Every row gives one point. Examples show where two turns around zero, p and q, send a point. Where does a point land after both, in the order given? Backwards means that the second turn is done in reverse. Each puzzle has new turns, and all numbers are rounded.

Turn p:
[-0.08  0.37  0.18] -> [-0.15  0.37  0.12]
[ 0.28 -0.32 -0.32] -> [ 0.30 -0.32 -0.31]
[ 0.39 -0.20  0.04] -> [ 0.43 -0.09 -0.02]
[-0.16  0.48 -0.34] -> [-0.35  0.32 -0.38]
[-0.43 -0.33  0.45] -> [-0.23 -0.29  0.60]
Turn q:
[ 0.25 -0.62 -0.25] -> [ 0.18 -0.67 -0.16]
[-0.51  0.19  0.00] -> [-0.43  0.29 -0.17]
[0.39 0.19 0.39] -> [0.28 0.13 0.50]
[-0.12  0.24 -0.13] -> [-0.02  0.25 -0.16]
Where do these land?
p, then q: [0.40 0.18 0.07] -> [0.39 0.20 0.05]
p, then q: [ 0.18 -0.60  0.08] -> [ 0.17 -0.55  0.26]
q, then p: [-0.15 -0.16 -0.24] -> [-0.10 -0.23 -0.21]
q, then p: [-0.43  0.57  0.09] -> [-0.48  0.52 -0.11]

Turn p:
[ 0.04  0.06  0.13 -0.52  0.22  0.02] -> [-0.15 -0.09  0.29 -0.43 -0.10 -0.17]
[-0.14 -0.07  0.29 -0.03 -0.35 -0.24] -> [-0.17  0.24 -0.18  0.15 -0.26 -0.28]
[-0.09  0.57  0.31 -0.09  0.11 -0.04] -> [-0.09  0.49  0.13 -0.35 -0.14  0.20]
[-0.62 -0.27 -0.05  0.38  0.07  0.14] -> [-0.23  0.11 -0.36  0.22  0.62 -0.06]
[ 0.35  0.28 -0.35 -0.42  0.28 -0.28] -> [ 0.53 -0.15  0.30 -0.48 -0.18 -0.06]
[-0.23 -0.74  0.03  0.44 -0.24 -0.19] -> [-0.09 -0.09 -0.28  0.74  0.26 -0.42]
[ 0.36  0.00 -0.51  0.42 -0.50  0.66] -> [ 0.09 -0.57 -0.45  0.36 -0.14  0.75]
[ 0.33  0.18  0.16 -0.18  0.41 -0.08] -> [ 0.11  0.06  0.55 -0.20 -0.07  0.06]
Turn q:
[ 0.17  0.13 -0.07  0.51  0.13 -0.25] -> [-0.19 -0.03 -0.13  0.36  0.28 -0.35]
[ 0.21 -0.23 -0.02  0.83 -0.55  0.03] -> [-0.37 -0.38 -0.45  0.75 -0.18  0.04]
[-0.25  0.07 -0.44 -0.34  0.37  0.33] -> [ 0.19  0.11  0.01 -0.47  0.47  0.37]
[ 0.06  0.02 -0.15 -0.26  0.43  0.38] -> [ 0.37 -0.08  0.21 -0.23  0.37  0.22]
[-0.48  0.07  0.36  0.39 -0.23 -0.36] -> [-0.69  0.28  0.13  0.25 -0.24 -0.11]
[ 0.27 -0.45  0.64 -0.66 -0.17  0.13] -> [ 0.41 -0.34  0.49 -0.26 -0.76  0.03]
[-0.14  0.47 -0.10 -0.16 -0.05  0.03] -> [ 0.13  0.49 -0.07 -0.03  0.07  0.08]
[ 0.01 -0.26 -0.40 -0.53  0.10  0.11] -> [ 0.26 -0.17 -0.16 -0.61  0.06  0.18]
[ 0.15  0.18  0.19  0.22 -0.04 -0.41] -> [-0.12  0.13 -0.01  0.24 -0.09 -0.46]
Where do these land?
p, then q: [ 0.04  0.14 -0.36 -0.25  0.11  0.05] -> [ 0.29 -0.23  0.02 -0.27 -0.13 -0.01]
p, then q: [ 0.04 -0.44 -0.26 -0.39  0.35 -0.16] -> [-0.11 -0.34  0.25 -0.30 -0.19 -0.50]
p, then q: [-0.19 -0.27  0.46  0.66 -0.55  0.21] -> [-0.61  0.23 -0.32  0.44  0.53  0.34]
q, then p: [-0.25  0.26  0.12 -0.06  0.03 -0.41] -> [ 0.09  0.43 -0.13 -0.30 -0.12 -0.08]
p, then q: [-0.14  0.17  0.65  0.04  0.33 -0.41] -> [-0.01  0.72  0.31  0.24 -0.08 -0.28]
p, then q backwards: [ 0.22  0.16 -0.24 -0.30 -0.62  0.39] -> [ 0.02 -0.58 -0.15 -0.14 -0.61  0.07]
p, then q: [ 0.16 -0.01 -0.19  0.71  0.31  0.03] -> [ 0.22 -0.26  0.27  0.51  0.46  0.01]
p, then q: [-0.24 -0.41 -0.05 -0.28 -0.16  0.58] -> [-0.50 -0.24  0.03 -0.52  0.11  0.27]
p, then q: [ 0.36  0.41 -0.14 -0.14  0.20 -0.29] -> [ 0.52 -0.01  0.06  0.16 -0.39 -0.10]
